Each row of a before or after table is a point. The points were changed in one or more steps. Then noise was added and the rows were shuffled. The steps act on columns, c1 being the first. What was done? A step turns or swaps two columns, mirrors them in a line or flattens them onto one, adds a multiple of one to another, or multiplies or shifts one. Angles are multiples of 10 degrees, from the lower column toward the higher: turns from -170 to 170, lines from 10 to 170 but not 90. Use the fewest steps. Two steps may share a column if one is a turn and the other turns, adds or multiplies; they go together, in the order done. Otherwise the lowest column goes first.
In the rows, 128 means zero.

Before (10 x 2):
[[132 157]
 [159  63]
 [ 87  66]
 [111 131]
 [104  54]
 [114 165]
 [ 75  94]
 [152 128]
 [ 79  99]
 [149  64]]
After, 10 rows:
[[122 151]
 [208 130]
 [197 108]
 [179 181]
 [ 97 104]
 [126 113]
 [ 98 125]
 [180  90]
 [169  89]
 [179 174]]
Steps: turn c1 and c2 by 110 degrees

Before (14 x 4):
[[201  81 186 190]
 [176  97 163 188]
 [110 153 145 107]
 [170 126 146 142]
 [122 156 127 123]
 [139 184  90  81]
 [124 117 122 126]
 [156 108 178 153]
 [146 183  74  93]
 [141 187 115  75]
 [179 101 185 150]
 [181  62 161 118]
 [181  70 138 196]
 [146 207 115  73]]
After:
[[177  95 200  45]
 [115 104 113 152]
 [189 147 180  60]
 [ 93 147  53 113]
 [132 111 138  85]
 [146  91 183  77]
 [110 130 197  79]
 [ 73 102  52 117]
 [ 71 105  65 122]
 [124 115 108 133]
 [150  94 168  99]
 [125 136 131 132]
 [182 109 172  68]
 [ 80 132  59 124]]
Steps: turn c1 and c4 by -100 degrees; mirror c2 and c3 in the line at 120 degrees

Before, 8 rows:
[[118  68 159  86 150 155  75 142]
 [124 206 157 157 117  62 199 167]
 [118 110 137  90 116 122 177 125]
 [ 39 175  20  93 112 129  87 212]
 [182 203 133 145  93  93 199 162]
 [111 155 120 149 146 174 178 120]
 [122 158 156 128  90 130 149  99]
 [126 114 136  80 185 149 111  81]]
After, 8 rows:
[[124 196 163 143 124  79  37 134]
 [156  82 142  85 127 159 175 156]
 [137 126  81  82 157 184 142 132]
 [ 83 150 119 151 115 170 101 121]
 [111 156  99 127  99 107 116 155]
 [ 81 199 168 161 160  71  78 156]
 [ 86 186 213  97 114 119 217  17]
 [ 89 120 125  94 124 116  97 137]]
Steps: mirror c1 and c7 in the line at 160 degrees; add -0.3 times c4 to c2; swap c3 and c8; turn c5 and c6 by 40 degrees

Before (11 x 11):
[[164 196 172 190 158 101 120  92  47 102 161]
 [ 90 110 176 181  82 158 114 141 152 164  71]
 [183 164 110  57 119 155 108  67 119  65  85]
 [ 79 202 163 144  70 100 157 150  42 143 163]
 [153 123 120 153  74  42 147 116  54 144 184]
 [ 95 147 142 107 140  75 114 121  85  93 189]
 [139 114 100 164  73  99 147  50 156  77 169]
 [ 82 108 201 109 134 139 166  56 102 173 130]
 [100 137 115 104 142 160 123  62 139 178  61]
 [147 172 162 152 116 165 111 133 167 142 141]
 [105 123 107  92 135  81 196 147 112  79 166]]
After, 11 rows:
[[120 151 116 109 138 191  94 101  64 116 180]
 [169 138 155 102 135 122 172  81 141 127  37]
 [177 106 115 180  77 132 159 182 148  75  86]
 [ 52 117 122 146  75 178 153 120  37 146 189]
 [ 95 181 143  64 114  70  60  89 135 142  66]
 [106 105 121 158  73 148  86  66 153 171 146]
 [167 113  66 105 134 151 183  57  98  89 106]
 [133 165 120 161 112  86 133 135 177  90 142]
 [145 199  88 163  75 181 152 168  23 111 175]
 [ 84 185  97 201 159 126 101  68  52  92 142]
 [116 125  82  89 136 180 110 128  94 194 170]]
Steps: turn c1 and c6 by -140 degrees; add -0.3 times c6 to c9; turn c2 and c4 by 10 degrees; turn c7 and c10 by -70 degrees; turn c3 and c10 by -130 degrees; add -0.5 times c5 to c8; turn c8 and c11 by 20 degrees
